Rows are points. Each copy is the shape, with its points in the same order, stretched, turned, moved and blurred by noise. Say if it was mirrored as well.

Shape, 7 rows:
[[ 0.04 -0.43  0.11]
 [ 0.45 -0.28 -0.25]
 [-0.09 -0.06  0.36]
 [ 0.03 -0.07  0.04]
 [ 0.46  0.11  0.40]
 [-0.03  0.36  0.07]
 [-0.23  0.36 -0.60]]
Copy 1, 7 rows:
[[ 0.06 -0.46  0.26]
 [ 0.21 -0.48 -0.31]
 [ 0.11 -0.07  0.40]
 [ 0.01 -0.17  0.09]
 [ 0.55  0.02  0.10]
 [ 0.00  0.23 -0.07]
 [-0.54  0.06 -0.48]]
Copy 1 is: only turned
Copy 2:
[[-0.32  0.32  0.29]
 [-0.30  0.31 -0.20]
 [ 0.06  0.10  0.49]
 [-0.14  0.10  0.14]
 [ 0.40  0.37  0.14]
 [ 0.13 -0.25  0.12]
 [-0.37 -0.58 -0.26]]
Copy 2 is: mirrored
Copy 3, 7 rows:
[[ 0.19  0.06  0.43]
 [ 0.35  0.64  0.17]
 [ 0.12 -0.31  0.10]
 [ 0.05  0.10  0.01]
 [ 0.62  0.00 -0.10]
 [ 0.05 -0.03 -0.41]
 [-0.49  0.42 -0.50]]
Copy 3 is: mirrored

Shape, 12 rows:
[[ 0.11 -0.23 -0.26  0.30  0.30 -0.15]
 [-0.18 -0.41  0.25 -0.16  0.29 -0.02]
 [-0.09  0.27 -0.24 -0.33  0.26  0.34]
 [ 0.54 -0.14 -0.27 -0.38 -0.49  0.49]
 [-0.31  0.20  0.35 -0.47  0.04 -0.04]
 [-0.13  0.27  0.04 -0.35 -0.19  0.35]
 [-0.09  0.32 -0.38 -0.38 -0.19  0.33]
 [-0.33 -0.35  0.12  0.13 -0.09  0.48]
 [ 0.14  0.40  0.01 -0.24  0.33 -0.01]
 [-0.09  0.32  0.03  0.18 -0.35  0.13]
 [ 0.10  0.15 -0.13 -0.11  0.32  0.39]
 [ 0.54 -0.27 -0.35 -0.16 -0.06 -0.12]]
Copy 1:
[[ 0.03 -0.41 -0.04  0.23  0.49  0.04]
 [-0.11 -0.21  0.29 -0.42  0.26  0.05]
 [ 0.09  0.15 -0.26 -0.22  0.02  0.56]
 [ 0.74 -0.46 -0.37 -0.17 -0.63  0.20]
 [-0.04  0.49  0.09 -0.48 -0.09 -0.04]
 [ 0.05  0.23 -0.18 -0.28 -0.45  0.20]
 [ 0.21  0.14 -0.56 -0.23 -0.30  0.28]
 [-0.45 -0.46  0.11 -0.23 -0.35  0.27]
 [ 0.24  0.39  0.01 -0.01  0.23  0.24]
 [-0.12  0.05 -0.13  0.25 -0.38 -0.15]
 [ 0.14 -0.03 -0.03 -0.01  0.03  0.57]
 [ 0.69 -0.45 -0.25 -0.02  0.22 -0.06]]
Copy 1 is: only turned
Copy 2, 12 rows:
[[ 0.07 -0.29 -0.47  0.09 -0.09  0.05]
 [-0.08 -0.60  0.16 -0.18  0.12  0.07]
 [-0.38  0.08 -0.13 -0.30  0.39  0.46]
 [ 0.52  0.39  0.06 -0.73  0.00  0.57]
 [-0.44 -0.07  0.44 -0.38  0.29 -0.04]
 [-0.25  0.25  0.35 -0.32  0.22  0.35]
 [-0.32  0.41 -0.01 -0.44  0.09  0.54]
 [ 0.06 -0.32  0.38  0.06 -0.18  0.61]
 [-0.26  0.12 -0.13 -0.17  0.53 -0.06]
 [-0.12  0.40  0.24  0.08 -0.15  0.15]
 [-0.09  0.00 -0.15 -0.05  0.47  0.44]
 [ 0.38  0.02 -0.44 -0.55 -0.14  0.04]]
Copy 2 is: only turned

Shape (13 x 8):
[[ 0.66  0.34 -0.58 -0.36  0.30  0.09  0.25  0.11]
 [ 0.14 -0.18 -0.30 -0.20  0.50 -0.48  0.02 -0.44]
 [-0.20 -0.18  0.43 -0.18  0.28 -0.03 -0.16 -0.41]
 [-0.03 -0.17  0.09  0.20 -0.46  0.26 -0.04  0.15]
 [-0.38 -0.16  0.06 -0.13 -0.05  0.19 -0.21 -0.43]
 [ 0.31  0.29  0.24  0.17 -0.70  0.20 -0.56  0.16]
 [ 0.11 -0.12  0.30  0.10 -0.16  0.27 -0.13  0.31]
 [ 0.24  0.49  0.00  0.25 -0.19  0.25 -0.32  0.29]
 [-0.25 -0.01  0.13 -0.37  0.06 -0.13  0.02 -0.09]
 [ 0.10 -0.30  0.21  0.12 -0.07  0.40 -0.01  0.08]
 [-0.09 -0.07  0.04 -0.47  0.26 -0.59  0.11 -0.50]
 [-0.16 -0.44  0.37 -0.31 -0.16  0.17 -0.46 -0.15]
 [-0.23 -0.32  0.10  0.07 -0.10  0.25 -0.39  0.38]]
Copy 1, 13 rows:
[[ 0.52  0.74 -0.21  0.27  0.32  0.46  0.07  0.01]
 [-0.10  0.07 -0.25 -0.53  0.76  0.09 -0.07 -0.02]
 [-0.56 -0.11  0.15 -0.36  0.04 -0.02 -0.38 -0.04]
 [ 0.24 -0.20  0.22  0.24 -0.35 -0.09 -0.32 -0.10]
 [-0.30 -0.26 -0.01 -0.25 -0.17  0.15 -0.31 -0.43]
 [ 0.37  0.18 -0.02  0.27 -0.53 -0.42 -0.79  0.07]
 [ 0.04 -0.02  0.19  0.32 -0.31 -0.01 -0.45  0.18]
 [ 0.29  0.38 -0.16  0.60 -0.19 -0.23 -0.42 -0.02]
 [-0.25  0.00  0.07 -0.25 -0.23 -0.01  0.05 -0.05]
 [-0.02 -0.14  0.24  0.24 -0.14  0.22 -0.44 -0.01]
 [-0.30  0.10  0.05 -0.77  0.28 -0.15  0.06 -0.03]
 [-0.39 -0.36  0.04 -0.34 -0.42  0.19 -0.66  0.06]
 [-0.12 -0.39 -0.12  0.25 -0.29  0.20 -0.41  0.12]]
Copy 1 is: only turned
Copy 2 (13 x 8):
[[ 0.25 -0.31 -0.51  0.22  0.59 -0.08  0.12 -0.67]
 [-0.17  0.02  0.14 -0.17  0.14 -0.40 -0.19 -0.94]
 [-0.07  0.47  0.39 -0.33  0.00 -0.17  0.01 -0.27]
 [ 0.04 -0.16  0.07  0.18 -0.42  0.07  0.06  0.27]
 [-0.27  0.41  0.15 -0.10 -0.39  0.09  0.02 -0.20]
 [ 0.46  0.19 -0.23  0.37 -0.37 -0.21 -0.21  0.53]
 [ 0.26 -0.12  0.16 -0.05 -0.05  0.00  0.02  0.32]
 [ 0.20  0.10 -0.24  0.41  0.16 -0.03 -0.28  0.33]
 [-0.18  0.16 -0.04 -0.31 -0.01 -0.25  0.19 -0.14]
 [ 0.19 -0.09  0.31  0.01 -0.13  0.20  0.10  0.05]
 [-0.20  0.23  0.07 -0.36  0.02 -0.60  0.12 -0.64]
 [ 0.18  0.30  0.20 -0.48 -0.47 -0.01 -0.03  0.04]
 [-0.03 -0.16  0.12 -0.27 -0.28  0.20 -0.26  0.31]]
Copy 2 is: only turned
Copy 3, 13 rows:
[[-0.06  0.16 -0.23 -0.34  0.77 -0.25  0.51  0.24]
 [ 0.27  0.05  0.14 -0.39 -0.21  0.04  0.64 -0.30]
 [ 0.37  0.01  0.56 -0.22 -0.41 -0.04 -0.04  0.01]
 [-0.37 -0.33  0.18  0.33  0.00 -0.15 -0.26  0.21]
 [-0.02  0.16  0.33 -0.09 -0.28 -0.18 -0.30 -0.25]
 [ 0.15 -0.38 -0.23  0.38  0.12 -0.27 -0.63  0.43]
 [-0.07 -0.32  0.27  0.02  0.13  0.03 -0.27  0.50]
 [ 0.06  0.05 -0.29  0.39  0.43 -0.02 -0.36  0.49]
 [-0.03  0.21  0.38 -0.33 -0.36 -0.30  0.09  0.17]
 [-0.24 -0.40  0.36  0.00  0.25 -0.04 -0.23  0.23]
 [ 0.38  0.23  0.26 -0.44 -0.63 -0.29  0.53 -0.10]
 [ 0.11 -0.38  0.38 -0.44 -0.47 -0.04 -0.45  0.11]
 [-0.30 -0.25  0.12 -0.15 -0.18  0.24 -0.35  0.39]]
Copy 3 is: mirrored
Copy 4 (13 x 8):
[[ 0.18 -0.59 -0.57  0.08 -0.04  0.12 -0.42  0.43]
 [ 0.17 -0.32 -0.22 -0.20  0.22 -0.13 -0.89 -0.60]
 [-0.03  0.03  0.27 -0.57  0.26 -0.02 -0.21 -0.54]
 [ 0.01 -0.10  0.60  0.07 -0.21  0.04  0.14  0.20]
 [-0.12 -0.13  0.28 -0.25  0.21  0.21 -0.04 -0.45]
 [ 0.12  0.27  0.44 -0.22 -0.73  0.42  0.09  0.27]
 [-0.16 -0.05  0.46 -0.20 -0.13  0.06  0.05  0.31]
 [-0.07  0.25 -0.06 -0.03 -0.36  0.26 -0.07  0.39]
 [ 0.00 -0.15 -0.06 -0.35  0.00 -0.04 -0.07 -0.37]
 [-0.16 -0.17  0.59 -0.10  0.05  0.10  0.03  0.22]
 [ 0.34 -0.34 -0.27 -0.51  0.24 -0.23 -0.56 -0.74]
 [-0.15 -0.26  0.72 -0.60 -0.20  0.23 -0.02 -0.34]
 [-0.53 -0.13  0.59 -0.07 -0.42  0.11 -0.07 -0.01]]
Copy 4 is: only turned

Shape, 12 rows:
[[ 0.27 -0.12  0.20 -0.10 -0.01 -0.19  0.02  0.05 -0.55]
 [-0.12 -0.15 -0.66  0.57  0.37 -0.03  0.25 -0.29  0.13]
 [ 0.24  0.18  0.10 -0.13 -0.37 -0.29 -0.09  0.00 -0.03]
 [-0.21  0.15  0.24 -0.29  0.28 -0.36  0.13  0.27  0.11]
 [ 0.26  0.17  0.13 -0.06 -0.19  0.36  0.09 -0.29 -0.33]
 [-0.30 -0.31 -0.69  0.05  0.65  0.15 -0.07  0.07  0.36]
 [ 0.34  0.08  0.17  0.21  0.15  0.01 -0.34 -0.09 -0.09]
 [ 0.32 -0.32  0.37 -0.07 -0.24 -0.07  0.06 -0.13 -0.03]
 [ 0.27  0.08  0.50  0.09  0.06  0.01  0.07 -0.19 -0.13]
 [-0.49 -0.01  0.41  0.06 -0.15 -0.16 -0.14  0.42  0.03]
 [-0.54 -0.20 -0.39  0.07  0.60 -0.10 -0.27 -0.52  0.17]
 [-0.30 -0.13 -0.39  0.16  0.37 -0.05  0.13 -0.02  0.45]]
Copy 1, 12 rows:
[[ 0.08  0.13 -0.14 -0.40 -0.44 -0.23 -0.18  0.13 -0.41]
 [-0.33 -0.41 -0.21  0.03  0.57  0.13  0.43  0.04 -0.46]
 [ 0.02  0.00 -0.11 -0.14 -0.47 -0.28  0.23  0.04  0.14]
 [ 0.10 -0.15  0.27 -0.45  0.00 -0.08  0.15  0.43  0.11]
 [-0.11  0.60  0.11  0.18 -0.35  0.03 -0.03 -0.13 -0.13]
 [-0.05 -0.80  0.13 -0.14  0.77  0.25 -0.09 -0.06 -0.06]
 [ 0.04 -0.15  0.03  0.24 -0.37 -0.06 -0.01  0.26 -0.26]
 [-0.12  0.04  0.28  0.02 -0.38 -0.55 -0.01 -0.04 -0.13]
 [-0.06  0.35  0.26  0.16 -0.38 -0.26  0.08  0.30 -0.26]
 [-0.39 -0.27  0.44 -0.36 -0.29  0.02 -0.11  0.48  0.46]
 [-0.17 -0.32 -0.19  0.23  0.85 -0.25 -0.15  0.26 -0.04]
 [-0.20 -0.54  0.24 -0.09  0.56  0.03  0.27  0.10  0.02]]
Copy 1 is: only turned
Copy 2:
[[ 0.23 -0.31 -0.15 -0.37  0.49  0.01  0.09 -0.02 -0.05]
 [ 0.22  0.63 -0.30  0.23 -0.12  0.09 -0.35 -0.92 -0.07]
 [ 0.08 -0.32 -0.15  0.04  0.10 -0.40  0.40  0.31  0.11]
 [-0.16  0.22  0.62 -0.33  0.30 -0.13  0.38 -0.04  0.00]
 [-0.31 -0.10 -0.43 -0.12  0.09  0.06 -0.09  0.24  0.06]
 [-0.04  1.10  0.22 -0.14 -0.02 -0.31 -0.66 -0.58 -0.03]
 [-0.29 -0.22 -0.16 -0.10  0.47 -0.17  0.01 -0.19  0.37]
 [ 0.04 -0.35 -0.15 -0.39 -0.14 -0.17  0.09  0.04  0.25]
 [-0.34 -0.29 -0.04 -0.31  0.26  0.12  0.22 -0.13  0.33]
 [-0.34 -0.32  0.59 -0.19 -0.02 -0.31  0.11 -0.10 -0.32]
 [-0.36  0.96 -0.14 -0.43  0.14 -0.42  0.03 -0.84 -0.44]
 [-0.08  0.71  0.24  0.02 -0.20 -0.22 -0.23 -0.54 -0.01]]
Copy 2 is: mirrored
